Each point is reached from the start by the listed moves, each made 0, 1 or 2 times, or once backwards (-1), plus a little noise. Is the number of moves made odd or even? Then give how often each move was made.
In the rows, zero is written as 128.

Moves:
(1): [157 107 128 161]
(2): [131 146 127 150]
Start: [132 118 116 134]
Points:
[163  97 115 169] -> odd (1, 0)
[161 110 112 191] -> even (1, 1)
[199 110 113 249] -> even (2, 2)

Moves:
(1): [159 121 135 121 130 130 126 123 151  96]
(2): [123 137 132 131 145  99 156 141 144 135]
(3): [124 111 165 150 146 127 133 109 126 135]
(4): [131  94 128 142 107 125 128 125 151 144]
(5): [137 133 121 147 146 134 121 138 119 131]
(6): [104 139 131 129 113 150 126 139 123 108]
(7): [131 102 113 117 138 131 154 138 117 128]
(8): [136 117 131 117 127 116 105 145 123 145]
Start: [135 108 132 125 116 116 141 136 137 120]
Points:
[151 159 136 131 126 133 114  89 121 101] -> odd (0, -1, 0, -1, 0, -1, -1, -1)
[131 147 120  91  44 178  52 168 143  51] -> odd (1, -1, -1, 0, 0, 2, -1, 1)
[197   7 218 201 150  87 166 107 232 115] -> even (2, 1, 2, 2, 1, 0, 0, 0)
[211  79 165 115 187 117 138 148 135  65] -> odd (2, 0, 1, -1, 1, 0, 1, 1)

Moves:
(1): [129 119 139 119 135 125 129 134 125 135 130 132 148 118]
(2): [120 145 121 117 124 124 146 128 106 122 131 136 130 113]
(3): [112 131 134 123 141 133 128 121 146 141 125 143 118 138]
(4): [124 138 118 135 136 128 127 119 130 143 132 111 138 136]
(5): [128 131 113 140 157 131 118 135 112 132 119 134 149 136]
(6): [133 131 131 132 131 153 140 123 138 113 125 123 143 137]
(7): [119 118 130 117 120 138 133 141 124 128 129 120 124 136]
(8): [118 135 127 141 129 126 121 142 127 125 130 136 136 127]
(9): [128 127 115 132 127 103 151 137 136 124 138 123 126 138]
(10): [130 132 123 111 127 138 106 137 137 144 106 130 132 124]
(11): [128 128 126 121 122 128 111 115 129 124 137 127 134 133]
(12): [139 133 133 137 122 129 131 131 114 133 115 144 129 135]
Start: [133 117 123 146 106 121 127 149 122 115 122 139 148 124]
Points:
[112  92 132 181 150  86 136 179 157  83 169 175 218 171] -> even (2, -1, 1, -1, 1, 1, 0, 2, 2, -1, 2, 0)
[171 121  79 106  79 101 141 201  68 114  75 160 173 135] -> odd (0, 1, -1, -1, 1, 0, 1, -1, 2, 2, 1, 2)
[115 162 155 134  75 128 130 153  53 134 123 189 206  79] -> even (2, 2, 0, 1, -1, 0, 0, 2, -1, 0, 1, 2)
[115 156 105 116  97 183  49 164  98 141 104 112 249 114] -> even (1, 1, -1, 2, 0, 1, 1, 2, -1, 2, 2, 0)
[150 150 137 125 110 122  98 184  90 163  60 205 211  87] -> odd (2, 1, 0, 0, 0, 0, -1, 1, 0, 2, 0, 2)

Moves:
(1): [127 128 143 126 135 122 122 143 126 127 127 115 132 135 118 112 128 133
 127 128 130]
(2): [130 144 128 125 132 138 138 124 137 128 129 130 133 139 121 131 122 134
 133 128 142]
(3): [131 137 128 131 126 126 125 118 128 129 121 120 124 123 130 128 129 128
 121 138 135]
(4): [121 132 116 138 127 123 127 117 133 134 122 133 142 142 139 125 131 133
 130 123 138]
(5): [126 140 131 144 122 124 137 125 119 135 141 118 124 131  95 122 128 124
 125 133 138]
(6): [136 117 128 122 123 124 121 126 135 130 130 116 114 142 132 148 122 131
 122 127 129]
(7): [144 126 129 124 134 144 120 124 126 148 149 117 129 119 130 129 123 120
 141 125 122]
(8): [119 122 134 133 113 132 149 138 122 124 139 121 135 141 141 131 140 129
 126 140 125]
(9): [120 122 122 126 122 134 121 133 142 119 126 125 126 121 117 124 121 133
 113 126 128]
(10): [129 117 111 111 122 136 105 129 115 146 123 127 135 133 115 115 136 136
 119 143 132]
(11): [115 134 139 121 129 128 126 122 127 135 135 128 127 124 134 121 129 128
 119 129 133]
(12): [134 116 136 124 132 118 140 123 119 135 121 125 135 132 123 135 123 114
 129 122 129]
(13): [119 119 121 127 145 124 134 131 133 130 120 129 134 129 135 131 116 123
 106 128 127]
(14): [125 122 124 122 128 126 129 114 139 125 140 128 127 130 121 120 134 120
 128 117 128]
(15): [127 118 118 132 137 126 140 132 145 132 124 124 126 137 125 118 120 129
 132 131 127]
(16): [142 134 124 133 122 121 133 145 134 135 128 112 121 115 128 135 131 139
 123 116 138]
(17): [137 125 127 137 122 135 114 119 128 129 126 146 122 114 134 130 127 126
 125 144 135]
(18): [115 128 129 128 136 137 126 131 128 118 122 136 130 123 127 136 135 136
 135 129 135]
(19): [126 133 113 126 121 128 121 132 123 124 131 128 133 130 135 132 106 131
 141 126 134]
(20): [137 128 140 122 119 126 137 113 131 108 135 129 124 130 132 118 118 152
 126 126 117]
Start: [133 125 122 133 120 123 135 134 131 126 125 128 132 135 129 112 127 130
 121 132 125]
Points:
[ 70 145  91  72 175 166 100 189  79 183  83 104 249 173 151 106 101 148
 111 161 197] -> even (2, 2, 1, 1, -1, -1, 1, 1, 0, 2, 1, 1, 2, -1, -1, 0, -1, 2, 2, -1)
[153 126 138 133  98 116  94  83  61 173 116 130 195 174 178  82  85 139
 139 207 170] -> even (2, 0, 2, 2, 0, 0, 1, 1, -1, 1, 1, 2, 0, -1, 0, -1, 2, 0, 2, 1)
[ 84  85 146 113  76 110 195  92 101  51 156 161 131 159 111 108  95 149
 162 134 107] -> even (-1, -1, -1, -1, 1, 0, -1, 1, 0, 0, 1, 2, -1, 1, 1, -1, 0, 2, 2, 2)
[ 76 182  58 185  97  74 190 160 231 123 137  37 134 199 119 100  99 165
 102  92 224] -> even (1, 1, 2, 2, 1, 1, -1, 1, 1, -1, 1, -1, 0, 2, 2, 2, -1, 0, 2, -1)

Moves:
(1): [123 138 131 124 124 126 127 128 114 122 127 132 129 130 122 137 123 127
 127 136 131 131 137 123 130 120 137]
(2): [130 119 132 127 138 133 128 127 139 126 130 122 129 135 138 121 122 135
 122 139 128 124 136 128 129 132 135]
(3): [139 126 135 135 126 130 132 118 124 133 127 132 118 131 127 126 133 133
 126 126 130 135 128 134 132 121 129]
(4): [131 131 122 134 131 123 123 123 123 119 121 118 127 132 121 120 130 111
 126 132 122 121 136 125 128 120 124]
(5): [133 130 131 124 134 135 127 131 129 134 123 133 123 124 125 124 133 129
 126 120 133 122 124 127 124 135 137]
(6): [124 132 124 135 131 125 128 134 131 135 121 125 132 120 121 126 123 132
 125 129 130 131 130 129 128 133 133]
(7): [123 126 136 137 127 127 132 121 127 135 131 137 126 137 134 124 127 133
 132 122 129 132 126 137 123 125 133]
(8): [135 129 123 122 123 130 131 128 135 133 116 131 126 140 129 124 129 128
 129 130 130 132 128 132 126 128 133]
(9): [128 123 131 122 130 134 126 129 117 131 137 123 128 125 119 127 138 125
 136 134 121 133 136 119 128 133 114]
(10): [127 125 126 135 125 141 124 120 122 128 127 120 122 116 123 128 138 129
 118 121 125 114 144 137 124 120 122]
(11): [132 132 125 121 131 138 129 139 128 130 131 129 123 123 125 124 143 131
 127 124 122 121 131 132 127 132 136]
(12): [146 129 134 126 128 138 121 134 124 118 112 125 133 125 141 122 151 128
 131 122 127 116 123 125 121 123 132]
(13): [126 132 119 130 130 118 133 141 130 142 132 136 114 144 131 133 144 126
 144 139 134 123 140 128 127 124 116]
(14): [125 131 120 122 125 122 122 128 123 128 134 120 126 131 132 122 132 137
 123 129 130 134 129 129 127 125 130]
(15): [119 129 134 124 131 118 121 128 125 128 126 130 126 123 136 128 126 134
 131 137 131 129 137 130 131 128 130]
(16): [127 122 119 117 131 145 129 126 146 132 138 140 122 127 115 130 115 132
 134 133 122 122 131 126 131 117 117]
(17): [117 129 128 124 131 132 124 143 132 121 122 125 130 130 135 129 134 126
 130 128 130 124 121 119 135 130 129]
(18): [121 120 131 127 121 125 125 133 122 128 142 132 120 126 122 132 131 135
 127 120 128 132 118 136 119 126 125]
(19): [130 131 133 127 130 132 134 128 126 129 128 126 127 128 129 127 133 127
 126 126 129 125 121 134 124 126 126]
(20): [129 139 131 128 116 135 127 122 124 133 133 129 128 131 123 129 125 119
 123 137 128 123 125 130 129 128 136]
(21): [128 135 132 134 129 127 128 134 133 125 131 130 131 127 122 130 137 120
 132 125 130 137 122 122 123 135 124]
(22): [127 116 133 129 137 125 128 120 132 125 128 136 134 131 129 131 137 133
 130 128 128 127 124 130 128 130 125]
(23): [135 125 119 132 136 130 128 117 125 122 126 130 129 134 132 137 119 122
 129 134 118 139 130 126 130 121 109]
(24): [127 134 131 121 132 133 120 127 133 133 136 125 128 129 122 133 120 139
 131 131 127 129 134 131 131 136 134]
Start: [129 128 149 119 139 128 139 132 132 120 129 125 116 134 125 130 127 131
 119 137 123 123 133 129 135 137 124]
Points:
[114 123 173 104 168 107 127 107 100  98 144 153 109 174  97 157 122 138
 156 180  98 236 156 114 151 130  95] -> even (2, 0, 2, 1, -1, 0, 1, 2, 2, -1, 1, -1, -1, 0, 2, 0, 1, 1, 0, -1, 2, 1, 2, 1)
[188 153 155  68 158 249 131 171 181 139  76 126  80  87 131  89 179 184
  84 134 137  27 186 150 130 120 205] -> even (1, 2, 1, -1, 2, 1, -1, 1, -1, 2, 2, 2, 0, 0, 1, 2, 0, -1, 1, 0, 0, -1, -1, 0)
[153 143 163  96 147 213 123 168 142 114 103 125 125 113  94  99 147 113
 146 149  87 102 117  89 145 128 129] -> odd (0, 0, 1, 1, 0, 2, 1, 0, 2, -1, 1, 2, -1, -1, 0, 2, 2, 0, 0, 1, 0, -1, 0, 0)
